Rows are points. To make a cloud, some directions were put in groups of two or more. Within a group, all points are equally far from the middle, so they leave a hole (a ring in 2 directions, a hollow ball in 3). The other directions are filled evenly. Then the cloud was stretched, turned, moved and blurred a little. How many holes are there, and how many directions does each take, smallest first?
In the rows, zero is written as 128.

Cloud (15 x 2):
[[119 171]
 [108 163]
 [147 107]
 [112 167]
 [155 163]
 [129 174]
 [154 114]
 [149 170]
 [108 163]
 [115 104]
 [117 102]
 [109 107]
 [162 147]
 [103 115]
 [102 117]]
Holes: 1 (2)

Cloud, 14 rows:
[[141 104]
 [ 95 112]
 [145 143]
 [142 146]
 [120 164]
 [145 107]
 [131 100]
 [ 83 151]
 [149 133]
 [ 81 147]
 [124 162]
 [103 166]
 [ 83 131]
 [ 82 135]]
Holes: 1 (2)

Cloud, 21 rows:
[[106 136  94]
 [121 122 170]
 [168 153 105]
 [112 152 103]
 [171 150 118]
 [168 130 121]
 [143 146  77]
 [172 133 105]
 [ 90 109 119]
 [135 168 103]
 [100 150 117]
 [ 92 117 107]
 [122 147  88]
 [171 140 100]
 [166 137 133]
 [ 92 122 155]
 [170 124 111]
 [ 98  86 120]
 [122 166 108]
 [ 92 115 105]
 [159 127 139]]
Holes: 1 (2)

Cloud (19 x 3):
[[141  93 141]
 [123 153  95]
 [175 125 163]
 [108 152 101]
 [117 153 121]
 [125  88 126]
 [163 105  95]
 [167 128  93]
 [105 157 131]
 [171 125  92]
 [186 137 159]
 [159 132 107]
 [155 121 112]
 [110 136 139]
 [136 130 127]
 [102  76 124]
 [168  91 126]
 [177 110  92]
 [136 133 147]]
Holes: 0

Cloud:
[[143 142 155]
 [ 98 123 126]
 [103 168 183]
 [141 160 133]
 [ 97 115 161]
 [114 153 160]
 [134 169 116]
 [131 138 132]
 [106 160 144]
 [126 145 109]
 [121 169 145]
 [144 158 107]
 [113 160 169]
 [ 97 115 153]
 [136 174 109]
 [116 144 109]
 [122  78 149]
 [136 147 180]
 [114  82 168]
 [134 129 176]
 [ 94 104 147]]
Holes: 0

Cloud:
[[140 100 103 107]
 [143 116 144 102]
 [174 111 117  99]
 [128  79 107 104]
 [141 118  91  99]
 [150  88 110 133]
 [189 127  66 145]
 [141 103 113 155]
 [ 86 108 137 134]
 [114 104  93 123]
 [179 106  90 136]
 [117 108 157 120]
 [158 134 140 101]
 [129 158 131 138]
 [184  61  98 135]
 [167 100 111 140]
 [147 135 106  88]
 [170 128 123 116]
 [134 113 102 173]
 [168 158 115 151]
 [119 137 100 160]
 [126 142 114 122]
 [111 113 175 106]
 [140 101 100 104]
 [132  81 139 112]
 [126 126 135 155]
 [148 159 139 118]
 [166  99 113 116]
 [137 136 125  94]
 [130  96 129 153]
 [170 128  69 162]]
Holes: 0

Cloud (26 x 4):
[[124 123 143 143]
 [167 133 126 145]
 [132 102  64 137]
 [ 84 126 121 172]
 [154 105  82 151]
 [113 117  89 181]
 [137 143  84 154]
 [ 94 172 127 142]
 [148 163 146 167]
 [103 156 113 171]
 [ 84 153 117 137]
 [138 112 117 110]
 [135 126 138 132]
 [106 118  96 118]
 [ 83 131 136 117]
 [154  89 144 137]
 [136 159 106 147]
 [ 95 180 113 161]
 [136 173  78 119]
 [143 157  73 131]
 [128 139 134 103]
 [ 83  90 115 150]
 [136 141  96 128]
 [ 98 174 129 138]
 [121 115 141 158]
 [128 140 126 169]]
Holes: 0

Cloud, 47 rows:
[[105 107 161 100 128 136]
 [152  98 171 124  87  77]
 [163 108 158 141  67  93]
 [135 115 160  99 138 130]
 [151 101  98 135 141 122]
 [124  97 181 142 105  82]
 [ 97 101 128  95 113 130]
 [134 150 113 165  97 168]
 [129 124 154 156 112 153]
 [144 141 156 187 104 111]
 [116 138 130 112 126 134]
 [133 122 152 128 148  90]
 [156 129 129 152  68  88]
 [172 129 101 172 115 101]
 [149 152 131 114 125 113]
 [154 149 101 177  91 154]
 [127 123 118 100 142 123]
 [120 117 111 150 124 105]
 [186 117  84 140  74 124]
 [143 111 181 110 117 108]
 [136  66 124 101 141 126]
 [140 135 168 164 109 120]
 [133 106 119 108 172 121]
 [ 88 121 155 123 125 153]
 [132 108 122  99 102 161]
 [169 112 150 141  73 120]
 [158 135 102 166 120 156]
 [156 150 154 173 119 124]
 [104  95 136 115 110 102]
 [141 112 130 139  69 154]
 [137 124 113 106 123 102]
 [145 143 123 180  74 143]
 [156 151 125 167 126 155]
 [165 147 125 167  61 107]
 [107 157 122 148 140 119]
 [128 113 148 103 152 107]
 [113  91 145 103 168 144]
 [128  90 114 137 149 123]
 [166  83 161 147  90 105]
 [143  88 135 126 139  87]
 [191 109 108 148 100 114]
 [108 124  86 161 132 145]
 [107 106 104 153 128 159]
 [150  83 134 135 108  86]
 [128 130  85 125 143 137]
 [139 132 138 125 143 155]
 [152 108 153 140  42 113]]
Holes: 1 (3)

Cloud:
[[142 133 163 123 177 106]
 [ 76  93 125 118 127 123]
 [159 126 143 142 173 142]
 [ 89 105 117 139 149 149]
 [121 172 152 143 122  97]
 [ 83 108 162 157 115 143]
 [173 123 168 101 144 151]
 [172 150 116 158 107 128]
 [115 173 155 122 152 133]
 [114 106  95 135 158 125]
 [102 154 122 130 119  90]
 [131  92 133  88 133 127]
 [127 164 151  98 115 118]
 [179 143 130  86 149 136]
 [111 128  92 155 126  89]
 [136 119 132 166 100  83]
 [113  83 149 168 132 107]
 [109 141 190 131 148 116]
 [161 110 158 166 130 118]
 [114 134 173 158 141 159]
 [ 82 114 148 150 162 117]
 [128 150 169 132 165 155]
 [151 105 101 104 143 104]
 [175 130 125 153 151 149]
 [ 92 121 114 123 158 138]
 [133 149 175 168 146 126]
 [171 137 170 146 111 122]
 [108  85 125 141  95 131]
 [ 89  99 144 172  99 112]
 [116  88 167 151 115 125]
 [ 77 139 127 147 126  93]
 [105 108 115  93 136 141]
 [189 130 117 142 119 133]
 [106  99 111 185 124 101]
 [153 116 166 138 132  87]
 [155 152 183 104 153 146]
 [147 141 108 117 119 167]
 [165 155 149 112 104 159]
 [120 158 153 170 123 152]
 [157 128 159 163 158 113]
 [143 123 138 108 152 177]
 [ 83 105 146 167 134  86]
 [176 166 135 131 116 154]
 [111 105  87 163 112 106]
 [151 147 169 173 131 116]
 [168 128 182 133 131 142]
 [126  86 118 105 147 102]
 [ 87 114 112 135 104  92]]
Holes: 1 (6)

Cloud:
[[138 109 153 156  94 100 158 147]
 [152 103 113 129 103 132 131  98]
 [ 84 107 110 136 154  81 115 117]
 [129  96 141 135  99  84 106 155]
 [117 155 139 133 178 178 116  92]
 [120 114  95 115 126  94 101 103]
 [128 138 112  99 112 121 118  91]
 [142 102  89 154 130 134 114 122]
 [133 108 107 149 144 128 113  92]
 [103 116 200 121 124  84 143 135]
 [100 117 131 173 136 144 129  96]
 [ 82 137  82 118 135 107  95 128]
 [144 147  90 134 153 181 103 148]
 [151 153 135 102 179 151 141 135]
 [102  78 167 135 139 124 103 123]
 [137 117 158 152 101  91 151 144]
 [111 140  98 101 131 155  83 163]
 [ 83 134 127  92 153 139  86 154]
 [109 130 139 162 134  93 163 120]
 [126 129 142 163 165 137 118 143]
 [133 109  92 112 113  98  92 157]
 [ 95 105  98 101  95 137 105 118]
 [ 87 123 152 156 147 108 123 156]
 [144  99 144 128 127 124 115  91]
 [126 104 126 129  68 146 156 115]
 [ 87  95 137 108  62 108 150 128]
 [146 125 153 150 129 120 160 151]
 [126  90 151 138  73 139 163 111]
 [139 134 111 139 114 100 104 124]
 [136 123 106 159 150 154 160 113]
 [134 147 127 105 200 123 116 142]
 [ 97 103 137 102  74  90 104 175]
 [ 91 159 150 111 119  84 134 154]
 [122 142 150 132 119 114 160  86]
 [ 91 100 129 171 117 134 152 144]
 [ 96 101 151 104 160  94 126 173]
 [122  95 102 100 166 138 106 120]
 [ 99  92 103 110 146  75 149 139]
 [ 96 125 150 151  65 122 113 146]
 [ 93 122 106 114 144  61 139 155]
 [ 66 131 129 134 131  99 128 164]
 [104 148 108 135 116 101  90 126]
 [128 112 135 131 100  61 135 143]
 [150 116 118 129 114 163 121  88]
 [ 93 103 157 131 170 108 108 107]
 [102 147 114 105 124  99  77 148]
 [112 119 118 166 125 115 110 104]
 [135 125 141 157 106 120 174 104]
 [123 152 114 118 184 166 131  94]
 [113 104  95 144 127 148 147 157]
 [102  76 111 117 142  93 103 115]
 [105  96 154 152  64 112 118 157]
 [120  79 178 105  98  98 135 151]
 [ 93 115  81 128 107 154 111 134]
 [100  64 158 134  83  82 128 112]
 [121  98 108 104 140 168 106 120]
 [ 93  89 143 152 112  73 164 149]
 [102 137 101 108 104 144  86 162]
 [123 173 146  89 150 140 137 133]
 [ 81 104 132 174 123 123 136 126]
 [116 110 159 159 116 120 162 162]
 [104  94  84 138 115 145 119 154]
 [ 94 108 151 147  71  63 138 131]
 [113 125  73 104 109 114  98 120]
 [ 82 113 149  84  89  97 138 123]
 [130  88  79 131 111 122 108 141]
 [ 95 115 121  99 122  69 139 180]
 [124 124 139  73 143 101 134 160]
 [145 160 132 145 116 147 102 124]
 [132 152  94 112 107 103 102 132]
 [111 114 154 128 175 112  91 131]
 [101  93 177 105 109  98 146 169]
 [117 170 132 153 153 167 137 141]
 [116 146 147 114 135 165 147 158]
 [123 148  95 121 170 131 147 103]
 [122 167 103 117 165 179 110 152]]
Holes: 3 (2, 2, 4)

Cloud, 78 rows:
[[144 153 154 147 121 131  81 128]
 [123 112  69 127 150 124 165 133]
 [130 101 106 100 146 144 130 109]
 [100 105 116 158 127 163 135 111]
 [155 155 123 148 104 131  89 119]
 [ 79 121 119 140  94 103 115 113]
 [116  82 104 159 108 119 138 134]
 [152 132 119 144 167 125 142 197]
 [163 155 152 125 126 131 109 122]
 [107 115 145 138  98 161 171 151]
 [182 153  88 130 129 143 111 176]
 [106 114  85 134 121 124 174 100]
 [161 145 137 128 166 113  70  97]
 [154 174  88 109 137 112  98 130]
 [131 144 102 175 151 140 146 123]
 [ 98  88 133 134  97 130  83 118]
 [132 160 131 120 156  82 119 135]
 [164 172  60 148 128 128 134 141]
 [124 121 142 135 157 122  97  77]
 [173 153 112 125 125 110 147 126]
 [100 100 131 130  91 144  99 110]
 [173 133 148 115 143 120 130 108]
 [152  94  72 158 143 122 139  89]
 [ 79 114 141 137 142  90 106 100]
 [172 151  97  97 163 155 133 114]
 [137 122  84 145 111 137 125 151]
 [190 123 111 113 179 112 145 101]
 [112  89 139 104 139 108  98 133]
 [112  75 140 124 134 118  71 112]
 [155 166 106 105 131 163 127 121]
 [101 147  89 125 129 137 130 113]
 [125 157 100 118 161 104 143 147]
 [148  91 116 161 111 124 123 141]
 [169 155  94 119 179 108 139 136]
 [102 116 152 153 148 138 137 104]
 [111 103 114 109 138 107 136 122]
 [120 106 118 116  94  96  90  85]
 [137 113 121 124 179 117 122 115]
 [183 111  93 111 190 125 115 116]
 [110 139  80 165 125 157 167 147]
 [151 132 103  93 162 157 107 103]
 [148 156 123 122  95 159  92 115]
 [125 122 156  97 143 169 155 135]
 [197 157 111 129 147  79 114 136]
 [ 97 102 104 154 107 122 161 107]
 [ 87  86 105 140 142 140 136 123]
 [154 109 116 144 180 107 173 142]
 [160 152  83 123 114 116 116 123]
 [145 117 102 176 165 130 128 152]
 [171 133  87 135 200 106 133 111]
 [134 177 142 145 143 158 134  99]
 [ 94  69 154 134 152 113 123 136]
 [164 109 117 142 179 131  89 139]
 [176 171 118 126 172 111 109 118]
 [154 107 114  87 131 159 109 106]
 [124 147 103 162 160  98  74 120]
 [152 137 101 121 135 191 165 151]
 [104  99 126 134 109 124  82  97]
 [107 130 114 115 144 116  93  82]
 [105 146  94 159 120 161 164 117]
 [117 134  86 182 126 124 170 162]
 [108  91  97 131 162 133 120 146]
 [120 153 134 129 178 129 151 115]
 [160 148  81 115 159  86 128 135]
 [123 114  75 167 129 136 118 158]
 [151 136 139 121 129 180 151 146]
 [130 152 125 100 136 126 169  99]
 [108  99  71 146 165 139 150 129]
 [129 154 105 103 135 102 106 105]
 [124 115  94 186 157  87 133 154]
 [151 141 105 169 140 124 158 156]
 [128  99 107 147 156  63  99 115]
 [100 123 114 141 105 158 151  92]
 [147  96 106 150 192 123 166 126]
 [168 155  93 147 188  77 108 146]
 [141 134 141 151 158 127  90 163]
 [148  94 109  98 142 125  91 118]
 [144 123 120 104 141  77 112 128]]
Holes: 1 (3)
